Each row of a before or after table is a point. One or more steps were done to the points. Then noise was added and the rows were shuffled. The steps act on columns, c1 being the first. Name the steps. A step turns or swaps two columns, mirrors them in a line or flattens them onto one, adds a multiple of one to another, or multiplies or shifts one. Angles are multiples of 10 degrees, from the lower column toward the higher: turns from -170 to 170, lines from 10 to 170 but not 90. Use the fewest steps. Two steps may share a column if one is a turn and the other turns, adds or multiplies; they go together, in the order done. Otherwise the lowest column goes first.

Before (10 x 3):
[[ 0.26  0.05  0.16]
 [ 0.40 -0.26 -0.52]
 [-0.73 -0.10  0.55]
 [ 0.11  0.14  0.26]
 [-0.46  0.56  0.30]
 [-0.57 -0.71  0.26]
 [-0.59  0.02  0.51]
 [-0.18  0.03  0.12]
 [ 0.21 -0.67 -0.42]
 [-0.67 -0.70  0.29]]
After (10 x 3):
[[ 0.09 -0.25 -0.02]
 [-0.08  0.02 -0.07]
 [ 0.21  0.06  0.01]
 [ 0.25  0.02  0.06]
 [-0.52  0.03 -0.12]
 [-0.48 -0.25 -0.09]
 [-0.62 -0.08 -0.09]
 [ 0.26 -0.12  0.05]
 [-0.59 -0.27 -0.15]
 [-0.39  0.23 -0.04]]
Steps: flatten c1 and c3 onto the line at 10 degrees; multiply c2 by 0.4

Before (10 x 6):
[[ 0.33 -0.22 -0.23 -0.30  0.06  0.17]
 [ 0.39 -0.18  0.40 -0.40  0.22  0.85]
 [-0.07 -0.05  0.16 -0.47 -0.08  0.06]
 [ 0.26 -0.11  0.42  0.29 -0.55  0.38]
 [-0.34 -0.40  0.46  0.14 -0.70  0.53]
 [-0.53  0.66  0.01  0.37 -0.01 -0.32]
 [-0.04  0.52  0.49 -0.04  0.16  0.73]
 [-0.03  0.26 -0.15 -0.14 -0.20  0.14]
 [-0.08 -0.24 -0.06  0.44  0.44 -0.02]
 [-0.55  0.06  0.57 -0.05 -0.56 -0.30]]
After (10 x 6):
[[-0.05  0.54  0.36 -0.34 -0.20  0.71]
 [-0.07 -0.25  0.18  0.24  0.05 -0.01]
 [ 0.29 -0.15  0.44 -0.11 -0.94  0.38]
 [ 0.33 -0.24 -0.33 -0.04 -0.34  0.18]
 [-0.34 -0.38  0.41 -0.21 -1.13  0.50]
 [ 0.41 -0.19  0.13 -0.50 -0.16  0.87]
 [-0.56  0.63  0.14  0.16 -0.39 -0.30]
 [-0.02  0.28 -0.18  0.01 -0.55  0.14]
 [-0.09 -0.04 -0.08 -0.33 -0.49  0.06]
 [-0.53  0.08  0.40 -0.40 -0.96 -0.29]]
Steps: multiply c4 by 0.7; turn c3 and c4 by -40 degrees; shift c5 by -0.40

Before:
[[-0.47 -0.03  0.97  0.20 -0.28 -0.27  0.02 -0.29  0.09  0.00 -0.46]
 [-0.31  0.40 -0.26  0.09 -0.56 -0.29  1.02  0.40  0.19  0.13 -0.16]
 [ 0.05  0.18 -0.30 -0.64 -0.39 -0.76  0.00  0.06 -0.05 -0.02 -0.48]
 [ 0.48  0.26  0.41 -0.07  0.25 -0.31  0.13 -0.37  0.13 -0.08 -0.12]
 [-0.22 -0.32 -0.40  0.17  0.16 -0.19  0.10  0.07  0.30  0.36 -0.03]
 [-0.37 -0.52  0.18 -0.28  0.17 -0.26 -0.34  0.36 -0.99 -0.15 -0.18]
 [-0.43 -0.07 -0.01  0.27  0.11 -0.30  0.28 -0.27 -0.49  0.22 -0.31]
 [-0.21  0.33  0.02  0.40  0.05 -0.75  0.23 -0.12  0.28 -0.87 -0.10]
 [ 0.95  0.42 -0.03 -0.08  0.18 -0.19 -0.28 -0.02  0.02  0.18 -0.51]
 [ 0.04 -0.82 -0.33  0.37 -0.19 -0.64  0.01 -0.27 -0.24  0.06 -0.06]
 [-0.08  0.30  0.17  0.01 -0.06 -0.18 -0.40 -0.14  0.12  0.00  0.16]]
After:
[[ 0.95  0.45 -0.08 -0.05  0.17  0.24  0.22 -0.02  0.02  0.12 -0.67]
 [ 0.48  0.02  0.27 -0.32  0.26  0.03  0.28 -0.37  0.13  0.31 -0.14]
 [-0.22 -0.24 -0.22  0.39  0.16  0.40 -0.23  0.07  0.29  0.06 -0.03]
 [-0.37  0.02 -0.03 -0.33  0.16 -0.05 -0.62  0.37 -0.99  0.31 -0.24]
 [-0.47 -0.03  0.86 -0.46 -0.28  0.10 -0.01 -0.29  0.10  0.26 -0.61]
 [-0.08  0.49  0.14 -0.11 -0.06  0.06  0.06 -0.15  0.12  0.17  0.21]
 [ 0.04 -0.41 -0.03  0.51 -0.19  0.28 -0.70 -0.27 -0.22  0.58 -0.07]
 [ 0.06  0.11 -0.64 -0.29 -0.38  0.25  0.15  0.06 -0.05  0.73 -0.64]
 [-0.21 -0.02  0.25  0.29  0.05 -0.56  0.40 -0.13  0.27  1.00 -0.14]
 [-0.43 -0.26  0.17  0.22  0.11  0.30  0.08 -0.27 -0.50  0.20 -0.41]
 [-0.29 -0.69 -0.15  0.24 -0.55  0.23  0.85  0.39  0.19  0.23 -0.21]]
Steps: turn c2 and c7 by 60 degrees; turn c3 and c4 by -40 degrees; turn c6 and c10 by -110 degrees; multiply c11 by 1.3

Before, 9 rows:
[[ 0.05 -0.22  0.24  0.55  0.06  0.24 -0.20  0.28 -0.09  0.06 -0.47 -0.11
   0.23 -0.77]
 [-0.15 -0.38 -0.03 -0.15  0.21  0.35  0.28 -0.37 -0.65 -0.37 -0.14 -0.24
   0.26  0.42]
 [-0.02  0.02 -0.28 -0.22  0.05  0.20  0.12 -0.13 -0.52  0.25 -0.33  0.10
   0.26  0.31]
 [-0.10 -0.38 -0.07 -0.29  0.11 -0.05  0.22 -0.11 -0.06 -0.25 -0.21  0.25
  -0.12  0.50]
 [ 0.34  0.57 -0.18 -0.39 -0.88 -0.34  0.32 -0.86  0.34  0.62  0.33 -0.13
  -0.73 -0.20]
 [ 0.62  0.52  0.09  0.19 -0.18  0.03  0.60  0.08  0.15  0.62  0.67 -0.10
   0.02 -0.40]
 [ 0.17  0.04  0.60  0.37  0.15  0.40 -0.14  0.87 -0.36  0.10  0.08 -0.33
   0.24 -0.03]
 [ 0.02 -0.22  0.03 -0.16 -0.06  0.42 -0.16 -0.28 -0.35 -0.28 -0.02  0.35
   0.31  0.33]
 [ 0.10 -0.07 -0.61 -0.06 -0.66  0.01  0.28 -0.46 -0.42 -0.28 -0.29  0.18
  -0.21  0.10]]
After (9 x 14):
[[ 0.02  0.05 -0.25 -0.19  0.01  0.39 -0.09 -0.08 -0.54 -0.06 -0.35 -0.21
   0.26  0.34]
 [ 0.04 -0.24  0.26  0.56  0.09  0.53  0.37  0.37 -0.08 -0.13 -0.48  0.01
   0.26 -0.82]
 [ 0.12  0.04  0.65  0.35  0.14  0.79  0.19  0.81 -0.35 -0.35  0.11  0.12
   0.19 -0.02]
 [-0.13 -0.39  0.01 -0.14  0.22  0.70  0.12 -0.35 -0.63  0.02 -0.16  0.43
   0.28  0.43]
 [-0.07 -0.38 -0.09 -0.26  0.10 -0.12 -0.06 -0.13 -0.13  0.40 -0.32  0.01
  -0.13  0.49]
 [ 0.15 -0.02 -0.61 -0.08 -0.64  0.01  0.20 -0.50 -0.38  0.36 -0.24  0.10
  -0.29  0.08]
 [ 0.03 -0.19 -0.03 -0.15 -0.07  0.84 -0.33 -0.28 -0.33  0.44  0.02  0.01
   0.34  0.33]
 [ 0.36  0.59 -0.18 -0.41 -0.87 -0.67 -0.06 -0.85  0.37 -0.51  0.30 -0.35
  -0.73 -0.16]
 [ 0.65  0.52  0.13  0.17 -0.18  0.06  0.79  0.07  0.12 -0.43  0.70 -0.36
   0.07 -0.43]]
Steps: add 1 times c4 to c7; multiply c6 by 2; turn c10 and c12 by -130 degrees

Before (10 x 24):
[[-0.03  0.23 -0.32  0.32  0.01 -0.27 -0.19  0.07 -0.26 -0.54  0.27 -0.01
  -0.32  0.32  0.08 -0.38 -0.18  0.19 -0.26  0.03 -0.26 -0.66  0.27  0.02]
 [-0.25  0.29  0.03  0.04 -0.15 -0.02 -0.80 -0.07 -0.03  0.00  0.80  0.09
   0.40  0.23 -0.61 -0.34 -0.20  0.59  0.31 -0.82  0.48  0.10  0.05 -0.49]
 [-0.14  0.29 -0.41  0.31  0.26  0.01 -0.01 -0.16 -0.16  0.22 -0.05 -0.20
  -0.35  0.41  0.41 -0.11 -0.22  0.08 -0.16 -0.19 -0.14 -0.42  0.30 -0.04]
 [ 0.69  0.40 -0.03 -0.23 -0.11  0.07  0.09  0.22  0.30  0.29 -0.27  0.20
   0.37  0.24  0.32 -0.44 -0.01  0.62  0.49  0.05  0.19  0.77  0.46 -0.83]
 [ 0.41 -0.16  0.45 -0.14 -0.27  0.24 -0.20 -0.36  0.14  0.25  0.08 -0.51
  -0.19  0.02  0.10  0.31 -0.12  0.28 -0.07  0.27 -0.07 -0.73  0.15 -0.51]
 [ 0.14 -0.32  0.16 -0.68 -0.67  0.51 -0.73 -0.14  0.23  0.32 -0.20 -0.43
  -0.08 -0.64 -0.11  0.49  0.07  0.05  0.33 -0.20  0.26 -0.32 -0.42 -0.68]
 [ 0.27  0.07  0.07 -0.52 -0.32  0.05 -0.49 -0.22  0.43  0.58 -0.04 -0.36
   0.08 -0.26 -0.21 -0.01 -0.08  0.22  0.10  0.36  0.00 -0.24  0.05 -0.30]
 [ 0.43 -0.09  0.35 -0.06 -0.26  0.31 -0.12 -0.12  0.42  0.43  0.07 -0.03
   0.09 -0.37  0.02 -0.19 -0.08  0.07  0.11  0.22  0.42 -0.32 -0.14 -0.45]
 [-0.24  0.32 -0.27  0.17  0.18 -0.44 -0.13 -0.28 -0.55 -0.05  0.21  0.22
  -0.04  0.39  0.28 -0.01 -0.09  0.20  0.15 -0.06 -0.40 -0.51 -0.17 -0.02]
 [-0.04  0.40 -0.30  0.26  0.08  0.21 -0.46 -0.52 -0.39 -0.38  0.24 -0.14
   0.16  0.20  0.33 -0.46 -0.33  0.32 -0.05  0.04 -0.12 -0.60  0.12 -0.05]]
After:
[[ 0.14 -0.32  0.16 -0.69  0.76  0.51 -0.73 -0.13  0.22  0.32 -0.19 -0.43
  -0.08  0.55 -0.11  0.50  0.49 -0.07  0.33  0.01  0.27  0.93 -0.43 -0.47]
 [-0.05  0.40 -0.30  0.26 -0.21  0.21 -0.47 -0.51 -0.39 -0.38  0.24 -0.16
  -0.24 -0.06  0.32 -0.47 -0.22  0.26 -0.04 -0.33 -0.12  1.26  0.10 -0.24]
 [ 0.40 -0.15  0.45 -0.14  0.02  0.24 -0.20 -0.36  0.15  0.26  0.08 -0.51
  -0.34  0.26  0.11  0.31  0.24 -0.07 -0.07 -0.61 -0.07  1.24  0.15 -0.48]
 [ 0.27  0.07  0.07 -0.51  0.32  0.05 -0.50 -0.22  0.42  0.58 -0.03 -0.37
  -0.20  0.27 -0.20 -0.01  0.13  0.16  0.10 -0.43 -0.01  0.07  0.05 -0.29]
 [ 0.69  0.39 -0.03 -0.24 -0.21  0.06  0.10  0.22  0.29  0.30 -0.27  0.21
  -0.46  0.14  0.32 -0.44  0.53  0.55  0.48  0.34  0.20 -1.72  0.45 -0.64]
 [-0.24  0.33 -0.26  0.16 -0.42 -0.44 -0.12 -0.29 -0.55 -0.05  0.21  0.21
  -0.20 -0.10  0.27  0.00 -0.04  0.01  0.14 -0.21 -0.41  1.17 -0.18 -0.06]
 [-0.03  0.24 -0.31  0.32 -0.32 -0.27 -0.19  0.07 -0.25 -0.54  0.27 -0.01
  -0.29  0.05  0.08 -0.38 -0.15 -0.25 -0.27 -0.35 -0.27  1.38  0.28 -0.11]
 [-0.26  0.30  0.03  0.04 -0.20 -0.01 -0.79 -0.07 -0.04 -0.01  0.81  0.11
  -0.41  0.19 -0.61 -0.34  0.15  0.58  0.30  0.75  0.48  0.81  0.05 -0.51]
 [ 0.43 -0.08  0.36 -0.05  0.41  0.32 -0.11 -0.12  0.43  0.42  0.05 -0.05
  -0.04  0.19  0.01 -0.18  0.22  0.12  0.11 -0.35  0.41  0.41 -0.14 -0.39]
 [-0.14  0.30 -0.41  0.31 -0.45  0.00  0.00 -0.16 -0.16  0.22 -0.05 -0.19
  -0.20 -0.17  0.41 -0.10 -0.15 -0.31 -0.16 -0.03 -0.13  1.15  0.29 -0.17]]
Steps: mirror c5 and c14 in the line at 130 degrees; turn c13 and c18 by 70 degrees; turn c17 and c24 by 40 degrees; turn c20 and c22 by -150 degrees; multiply c22 by 2.5
